Rows are points. Each copy is the shape, with its points in the same order, turned, moved and blurred by noise. Say if it was mirrored as well.
In the rows, zero is written as 128.

Shape (5 x 2):
[[156  73]
 [153  99]
 [121 148]
 [ 88 120]
 [132 184]]
Copy 1 (5 x 2):
[[ 90  82]
 [113  98]
 [130 140]
 [ 97 161]
 [167 167]]
Copy 1 is: only turned
Copy 2 (5 x 2):
[[ 60 126]
 [ 88 119]
 [143 134]
 [128 170]
 [173 108]]
Copy 2 is: only turned

Shape (7 x 3):
[[151 161 131]
 [ 67 105  91]
 [165 141 138]
 [174 146 121]
 [ 98  81 129]
 [126 130 136]
 [ 56  96 140]]
Copy 1 (7 x 3):
[[142 113 166]
 [ 95 157  82]
 [160 104 153]
 [176 123 152]
 [127 123  71]
 [125 110 124]
 [ 78 122  74]]
Copy 1 is: only turned
Copy 2 (7 x 3):
[[131 146  93]
 [ 57  92 152]
 [150 146 112]
 [145 131  95]
 [101 113 178]
 [122 139 135]
 [ 64 125 185]]
Copy 2 is: only turned
Copy 3 (7 x 3):
[[ 86 132 125]
 [185 116 170]
 [ 87 111 111]
 [ 94 125  98]
 [154  72 156]
 [111 104 145]
 [159  84 198]]
Copy 3 is: mirrored

Shape (12 x 6):
[[125 111  71 165 130  90]
 [106 171 156 126 157 157]
 [142  74 146 100  99 143]
 [106 105 115 104 146 123]
 [147 135  99  95 130  91]
 [146 142 159 131  73  79]
 [ 68 112 147 170 127 192]
 [147 166 149 153  49 150]
 [146 138 114 122  93 177]
 [ 76 171 135 139 130 114]
 [177 141 160 153 125  81]
 [111  99 119 171 163 156]]
Copy 1 (12 x 6):
[[192 136 155 143 127 128]
 [118 152  58 112 139 119]
 [103 112 153  74 111 156]
 [158 126 124  77 124 120]
 [148 119 153 106 138  84]
 [ 93 122 163 132 177 133]
 [129 182  71  92 115 195]
 [ 63 180 147 155 136 148]
 [ 98 175 130 116  87 127]
 [144 168  96 114 180 129]
 [111  85 135 168 151 125]
 [167 130  92 118  97 170]]
Copy 1 is: mirrored
Copy 2 (12 x 6):
[[ 65 143 148 120 213 120]
 [144 137 164 136 125 176]
 [108 114  86 153 140  97]
 [113 108 118 103 159 126]
 [105 162 116  84 163 114]
 [ 67 174 135 139 103  94]
 [100  86 150 200 152 180]
 [ 76 191 111 201 120 143]
 [119 167 105 171 153 158]
 [ 82 135 170 113 124 172]
 [100 182 172 126 133  78]
 [114 101 165 163 191 138]]
Copy 2 is: only turned
Copy 3 (12 x 6):
[[ 69 120  82 128  99  96]
 [113 162 154 186 157 136]
 [168 118 123 101 148  90]
 [ 97 133 131 112 161 101]
 [100 171 126  96 110 105]
 [151 123 150 119  60 128]
 [130  84 105 192 185 139]
 [183 138 100 159  88 165]
 [159 156  85 144 142 141]
 [ 83 127 151 164 126 156]
 [134 150 142 155  65  80]
 [102 112  98 182 166  84]]
Copy 3 is: only turned

Shape (14 x 8):
[[180 117 105 161 130 100 157 120]
 [ 95 201 110 184 135 142 152 130]
 [180 126 140 153  88 115 113 130]
 [ 86 166 139 117 163 175 142 134]
 [ 98 141 128 206 146 177 138 117]
 [151 113 105 138  77 110 156 115]
 [140 152 109 125 112 112  98 120]
 [ 82 145 107 160 130 157 133 178]
 [ 70 153 164 116 163  94 108 173]
 [177  92 112 182 117 136 139  84]
 [ 77 153 133 100 128  93  73 163]
 [104 164 138 109 170 141  85 201]
 [168  97 118 148 115 122 127 109]
 [154 105  72 188 147 148 143  87]]
Copy 1 (14 x 8):
[[105 100  73 139 127  93 127 158]
 [137 114 100 159 123 196 100 172]
 [147 105 101 100  99  81  95 141]
 [121 133 127  93 142 208 140 156]
 [ 93 116 134 133 140 176  70 183]
 [104 110  99 134  89  95 123 114]
 [155 144  88 113 118 121 113 123]
 [112  94 117 127 152 189  97 111]
 [184 118 152 113 185 164 149 119]
 [ 74 127  99 124 111  75  87 165]
 [195 149 133 105 161 152 134  83]
 [184 112 102  71 187 187 130 113]
 [100 126  97 107 121  84 113 148]
 [ 58 144  70 144 137 115  91 164]]
Copy 1 is: mirrored
Copy 2 (14 x 8):
[[165 126  93 101 129  94  99 162]
 [ 84 128 129 141  73  71 123 168]
 [161  95 100 126 111 156 100 162]
 [ 43 132 138 151 130 107 157 143]
 [108 110 165 134  89  78 168 187]
 [170 145  96 125 102 137 111 126]
 [102 116 117  94  97 146  97 154]
 [ 81  98 106 134  83  97 183 145]
 [ 56  61 126 151 121 115 120  87]
 [187 131 140  91 135 114 116 186]
 [ 59  74 123 112  85 161 109  89]
 [ 25  50  95 115 126 132 149 134]
 [163 119 120 105 130 130 115 153]
 [152 147 136  69 114  87 144 184]]
Copy 2 is: mirrored

Shape (17 x 11):
[[ 99 140 125  88 120  93 153 132 142 160 106]
 [145 115  99  77 144 117 154 144  97 167 105]
 [138 128 138 187  76 139 126 174 148 120 141]
 [101 174 122 163 199 106 110 112 127 107  82]
 [107 147 120 153 175 149 104  77 115  80  51]
 [139 128 145 166  89 141 165 117 140 109 169]
 [ 95 149 129 128 177 173 128 129 128 120  63]
 [142 108 149 229  66 111 154 139 117 131 114]
 [152 105 189 179  90 112 115 145 118 107 142]
 [134 145 119 110 145 135 141 117 180 188 111]
 [139  86 147 200  42 113 153 127 157 100 128]
 [170 150 128  77 142 108 166 133 163 148  98]
 [ 91 173 170 136 154 136 127 126 108  97  46]
 [168 140 135 179  58 124 113 138 137 117 113]
 [ 90 183 107 144 155 131 117 126 111  72  74]
 [ 90 127 120 132 159 131  86 116 151  97  81]
 [130 153 128  90 105 124 131 102 124 184 125]]
Copy 1 (17 x 11):
[[111 122 110 115 106  87 184 127 155  97 142]
 [140  85 147 128 113 113 199 131 132 123 119]
 [146 171  92 126 120 126  82 167 155 151  97]
 [113 156 156  88 181  94 135 154 108  40 107]
 [149 142 171 130 157  89 111 161  86  18 128]
 [107 139 101 136 110 104  70 136 116 148 114]
 [136 150 160 140 125 127 144 135 115  29 100]
 [140 126  74 129 118  85  68 209 134 136  71]
 [128 116  70 125 146 143  75 193 134 131 125]
 [117 125 122 143 145  91 156  81 175  92 106]
 [154 143  47 140 107  75  60 178 128 144 111]
 [139  86 123  94 110 105 153  82 163  97 126]
 [119 136 145 108 116 123 125 179 128  10 122]
 [164 130 106 127 127  97  64 178 171 135 122]
 [137 174 180  96 126 100 123 166 109  47 137]
 [153 170 129 134 163 106 142 142 112  48 144]
 [102  99 141 154 124  89 155 127 179 116 147]]
Copy 1 is: mirrored
Copy 2 (17 x 11):
[[129 120 127 115 119 105 142 204 128 128 108]
 [141 119 155 139 119  76 107 165 128 100  82]
 [ 77 128 122 160 159 144 171 123 138 124 177]
 [177  78  76 124  86 138  80 159 121 128 178]
 [150 129  93 134  47 131  55 153 145 124 190]
 [ 66 137  97  98 141 113 154 112 141 124 152]
 [131 129 101 157  99 138  49 175 130 126 151]
 [ 65 106  99 153 100 152 192 106 151  82 163]
 [103 139 138 111 130 172 174  94 148 102 157]
 [146 139  81 154 136  98 130 176 135 152  93]
 [ 47 130 119 137 101 142 201 116 181 128 167]
 [159 147 115 121 154  80 119 183 180 121 104]
 [144 132 104 123  86 168  74 196 136  89 179]
 [109 154 112 155 125 122 187 125 153 105 188]
 [141 106 111 124  92 120  71 179 126 119 216]
 [148 123 123 144  83 140  90 163 138 167 172]
 [138 165 113 126 119  88 143 172 102 116 101]]
Copy 2 is: mirrored
Copy 3 (17 x 11):
[[131 115 147  92 148 175  76 119 122 147 102]
 [152 144 190  96 119 175 107 141 102 135 131]
 [132 125  75 148  79  92 123 130 137 150 104]
 [147 108 130 170 201 179 154 120 139 114 117]
 [142 161 112 170 197 190 174 133 130  78 101]
 [109 145  98 106 128  67 138 121 121 149 106]
 [166 157 146 162 176 177 131 161 122 117  74]
 [ 85 150  91 142  80 110 161 108 180 166 108]
 [ 78 122 113 157  81 100 143 115 121 116 104]
 [143 154 149 134 165 146  62 129 116 162 138]
 [ 92 166  74 117  79  86 120  95 167 132  99]
 [150 159 170 121 148 153  87  83  78 158 117]
 [124 133 127 167 175 201 154 124 116 124  46]
 [114 151  67 144  78 132 134 103 115 148 123]
 [168 116  95 142 180 196 173 122 117 112  80]
 [149 132 108 163 171 175 111 133 132  77  99]
 [103 143 132  95 150 160  75 143  87 159 141]]
Copy 3 is: only turned
Copy 4 (17 x 11):
[[162 138 155 113  82 123 106 145 148 151 106]
 [157 143 127  87 126 158 142 141 150 181 111]
 [139 115 127 166 166  98 112 107 117  86  63]
 [133  81 112 129  89 112 147 199  91 107 161]
 [127  92  71 179  76 139 175 186 112 117 160]
 [152  98 118 170 148  89 108  73 143 116 111]
 [100 118 109 164  92 130 150 182  97 162 131]
 [168  59 136 180 152 110 149 101 142  84  45]
 [142  92 151 177 171 139 121 103 150  66 101]
 [142 114 115 121 116 107  75 176 153 175 102]
 [187 101 125 207 152  91 132  95 164  77  58]
 [192 135 131 127 125 144  81 160 131 178 126]
 [122  98 139 180  69 159 147 172  83 123 136]
 [167  99  97 168 147 138 106 112 127  77  62]
 [136 119  95 150  70 124 159 158  68 106 142]
 [122 136 102 162  95 114 144 193 128 100 138]
 [139 115 114 104  91 145  81 123 167 152 101]]
Copy 4 is: mirrored

Shape (18 x 12):
[[143 172  95  86 143 110 153 131 111 204 152 182]
 [140 165  93 145 122 108 137 156  82 111 129  77]
 [102 148 124 121 153 117 131 122 104 212 118 180]
 [162 129 101 155 137 130 161 102 152 101 121 124]
 [119 153 148 133 147 131 152 109 160 113  94 106]
 [119 138  90 170 166 106 148 126 145  71  61 107]
 [141 120  88 107 102 170 111 163 106  95 101  64]
 [155  99  71 161 124 123 126 176 105 120 113  66]
 [ 80 148 143 113 165 100 130 111 108 202 181 170]
 [143 108  83 100 140 118 173 174 113  82 107  50]
 [129 121  78 115  88 120 174 120  70 106  96  89]
 [156 123 132 142 164  94 141  90 144 126  83  73]
 [103 131 104  99 161  73  97 125 130 157 146 177]
 [110 141 113 171 171 128 172 123 175  97 102  86]
 [155 147 127 144 193 130 150 129 114  84  83 106]
 [152 111 157 168 133 107 172 156 146  70  77 105]
 [154 114  85 136 119 128 122 148  82  60 136  73]
 [134  94 117 160 181 146 170 115 126  90  94  99]]
Copy 1 (18 x 12):
[[177 146 107  79 176  89 192 142 134 100  88 116]
 [119 172 126  96 168 143 146 165 166 119 192 171]
 [176 155 119 135 184 130 157 135 117 101  80 106]
 [106 112 132 121 119 101 135 117 144 130 165 164]
 [113 148 153 149 109 147 160 110 161 143 134 147]
 [ 45 139 149 164 152 128 135 134 157 143 159 166]
 [137 155 123  98 160 148  98 155 200 190 173 189]
 [116 156  91 118 180 124 106 161 152 172 208 164]
 [173 158 111 108 146 148 155 129 125  66  93  61]
 [ 92 131  94 104 153 154 156 174 193 190 194 161]
 [144  97 128 123 186 147 148 167 197 132 182 183]
 [107 155 101 181  99 123 155 132 165 129 167 163]
 [130 157 117 120 152  95 132 167 156  96  91  72]
 [ 63 139 135 141 122 147 153  89 147 149 169 142]
 [ 69 149 120 135 116 148 149 155 137 138 136 190]
 [ 84 127 165 161 104 145 152 161 123 180 188 160]
 [106 135 118  89 144 141  96 186 182 140 201 180]
 [ 80 103 106 147 119 162 126 130 134 153 154 167]]
Copy 1 is: mirrored
Copy 2 (18 x 12):
[[124 107 132  69 170  78 127 101  67 111 152 109]
 [131 153 162 128 128 113 137 129 170 177 168 112]
 [121 134 130  79 175  97 127 150  89  66 145  99]
 [114 120  75 155 140 114 142 138 144 161 121 132]
 [106 157  77 133 151 132 159 118 173 112 125 127]
 [ 76 172  84 181 151 143 161 159 165 160 152  96]
 [166 188 154 154 125 161 143 111 150 182 109 115]
 [159 161 159 176 156 142 131 155 146 188 155 136]
 [112 115 132  46 139 107 140 152  91  58 162 144]
 [135 166 131 133 166 180 156 115 163 221 155 131]
 [150 119 144 121 146 157 154 138 165 192 127  67]
 [145 144  58 156 153 145 145 134 173 125 177 122]
 [ 94 122 127 106 129 143 135 132  64  85 176 123]
 [ 89 167  78 153 162 123 187 150 175 147 139 150]
 [ 99 190  67 132 146 131 115 140 166 164 156 112]
 [ 84 146  92 170 175 164 111 134 202 156 125 137]
 [139 155 145 148  95 159 124 142 162 210 142 125]
 [117 169  62 136 158 152 141 178 162 170 126 133]]
Copy 2 is: only turned
Copy 3 (18 x 12):
[[134 211 110  96 159 126 133 134 135  87 182 147]
 [114 118 146 148 187 152 144 134 174 146 116  95]
 [149 166 106  99 126  94 124  98 133  73 142 145]
 [ 92 118 148  96 132 163 104 125 155 192 145 136]
 [138 110 133 121 146 132  86 122 125 175 109 161]
 [102 103 125 149 135 153  80 112 207 185  97 155]
 [149  89 148 173 141 212 133 115 136 161 135  88]
 [ 92 102 130 156 126 181 137 130 181 135 115  64]
 [135 165 122  65 159 106 148  89 104  64 128 158]
 [115 118  97 151 166 223 117 154 162 181  98  97]
 [128 135 108 139 180 175 112  88 170 176 138  68]
 [114  65  97  99 147 132  81 146 165 162 127 138]
 [ 95 143  92 116 144 147 144  90 140  74 148 188]
 [ 99 111 151 113 128 152  66 133 151 180  74 157]
 [151 104 122 122 135 151 122 139 192 187 106 157]
 [101 103 103 147 120 135 122 122 158 234  82 133]
 [105  89 140 145 167 201 168 112 177 179 119  98]
 [132 102 116  88 113 176 100 116 177 192  91 131]]
Copy 3 is: mirrored
Copy 4 (18 x 12):
[[126 104 158 213 124 101 127 116 165 168 155 192]
 [ 91  94 165 107 139 174 133 127 115 167 120 126]
 [161 116 112 186 129 131 133 137 187 152 150 192]
 [ 89 102 157 109 126 110 101 143 140  88 141 132]
 [ 95 132 136 116 136 127 113 142 183  95  88 131]
 [ 77  69 105  84 168 129 134 160 147  92 110 116]
 [123 123 173 100 124 129 173 158  94 145  96  81]
 [107  92 167 110 144 169 149 191  93 138 146  96]
 [182 107 125 209 131 149  81 110 177 147 127 188]
 [ 90  84 191 126 172 149 159 148 126 127 109  54]
 [113  81 185 104 123 159 191 108 139 120 139 111]
 [ 84  90 133 122 105 149 107 176 190 101 117 100]
 [147  82  92 211 125 123 104 125 132 129 126 149]
 [ 87  95 148  94 177 136  97 169 163  80  88 130]
 [ 89  94 123  88 156 107 107 144 176 139 123  93]
 [ 65 140 123  97 174 153 123 144 154  79 138  82]
 [111  91 168  86 129 152 129 129  82 141 126  75]
 [124  92 148  81 163 123 110 161 170  93 134  89]]
Copy 4 is: only turned
